Each row is a point. Two turns around zero, p and q, are shown by what they do to some points. Where does a point land after both, in the order given? Backwards means that the second turn is done in reverse. Each puzzle has new turns, and all numbers are rounded.

Turn p:
[ 0.77 -0.38 -2.30] => [-1.29  1.30 -1.64]
[-0.03 -2.78  1.40] => [ 2.56 -0.98 -1.47]
[0.21 0.97 0.91] => [0.25 0.13 1.32]
[ 1.42 -0.12 -0.35] => [ 0.29  1.41 -0.30]
[-1.23  1.04  0.55] => [-0.57 -1.10  1.17]
[-1.14  1.28 -0.20] => [-1.24 -0.75  0.93]
Turn q:
[ 0.98  1.59 -0.81] => [ 1.35 -0.10 -1.52]
[0.54 1.81 0.70] => [ 0.73  1.35 -1.30]
[-1.34 -1.26 -0.57] => [-1.44 -1.09  0.67]
[-0.18 -2.15  0.68] => [-0.64 -0.17  2.16]
Where do these land?
p, then q backwards: [ 1.25 -0.72  0.51] => [1.19 0.80 0.54]
p, then q: [-1.05  3.47  0.68] => [-2.23  2.69  1.18]
q, then p: [-0.65 -0.87  0.31] => [ 0.34 -1.01  0.38]
q, then p: [-0.33 -1.14 -1.22] => [ 1.16 -0.79 -0.96]
q, then p backwards: [ 0.78 -0.73 -0.28] => [-0.20  0.15  1.08]

Turn p:
[ 0.89 -0.38 -0.53  0.23  0.38  1.80] => [ 0.41  0.30 -0.76 -1.09  1.23  1.05]
[ 0.13 -0.15 -0.67 -0.10  0.39 -1.83] => [ 0.09  0.26 -0.27  0.12 -0.76 -1.80]
[ 1.43  0.96  0.83  0.67 -0.64 -1.07] => [-0.18  2.03  1.02  0.38 -0.50 -0.26]
[-0.53  0.80  0.50 -1.94  0.05 -1.42] => [-1.89 -0.53  0.33  0.08 -1.49 -0.86]
[-1.47 -3.72 -0.95 -0.35 -1.15  1.19] => [ 1.92 -3.24  0.92 -1.46  1.57 -0.38]
[-0.85 -0.71  0.87 -0.20  0.82 -0.26] => [-0.63 -0.90  0.05  0.84  0.74 -0.55]
[ 0.39  3.20 -0.06  1.70  0.16  1.60] => [ 0.29  2.07 -1.31  1.13 -0.78  2.81]
Turn q:
[-1.27 -1.90 -1.02  0.63  1.16  0.79] => [-1.44 -0.79 -1.58  1.72  0.43 -0.54]
[ 0.91  0.29 -0.01  1.21 -0.38  1.33] => [ 1.60 -1.00 -0.81 -0.12  0.18 -0.06]
[ 0.97 -0.75 -0.88 -0.91  1.53  1.67] => [ 0.57  1.17 -1.75  1.31  1.28  0.39]
[-0.75 -0.71 -1.50  1.18  1.13 -0.74] => [-0.84 -0.69  0.23  1.68  0.50 -1.50]
[-1.29  0.94  0.36  0.08  0.32 -0.84] => [-0.58 -0.23  1.34  0.55 -0.92  0.39]
[-1.81  1.24  0.12 -0.20 -1.69 -0.94] => [-0.60 -0.13  1.17 -0.70 -2.51 -0.27]
[ 0.89  0.09  2.84 -2.35  0.26  0.19] => [-0.26  1.44  0.21 -1.64  0.74  3.01]
[ 2.36  0.80  0.09  0.34 -2.33 -1.46] => [ 1.56  0.27  1.19 -2.80  0.31 -1.43]
Where do these land?
q, then p backwards: [-0.32  0.74  1.22 -1.52  0.17  1.67] => [ 0.13  1.95 -0.58  0.67 -0.49  1.55]
p, then q backwards: [ 0.98  0.58 -0.44 -1.14  0.47 -0.37] => [-0.39 -0.86 -0.19 -0.94 -1.11 -0.33]
q, then p: [-1.50 -1.13 -0.12  1.46  0.91  0.04] => [ 1.64 -1.26  0.04  0.89  0.90 -0.80]
p, then q backwards: [-0.24  0.95  1.64 -1.10 -0.73 -0.89] => [-1.90  0.33  0.12 -0.34  0.37 -1.49]
p, then q: [-1.62 -1.76 -0.98 -0.17  0.31 -0.43] => [-1.26  0.14 -0.31 -0.58  1.89 -1.18]
p, then q backwards: [ 0.44 -0.47 -2.30  0.91 -1.25  0.72] => [ 1.65  1.35  0.51  0.06 -1.50  1.24]
p, then q: [-0.04  2.98  1.39 -0.97  0.47  0.56] => [ 0.29 -1.38 -0.99  0.83 -2.93  0.17]
p, then q: [ 2.29 -1.89 -0.42  2.53 -0.35 -1.30] => [ 1.64  1.14  3.05 -0.20  1.87  0.64]
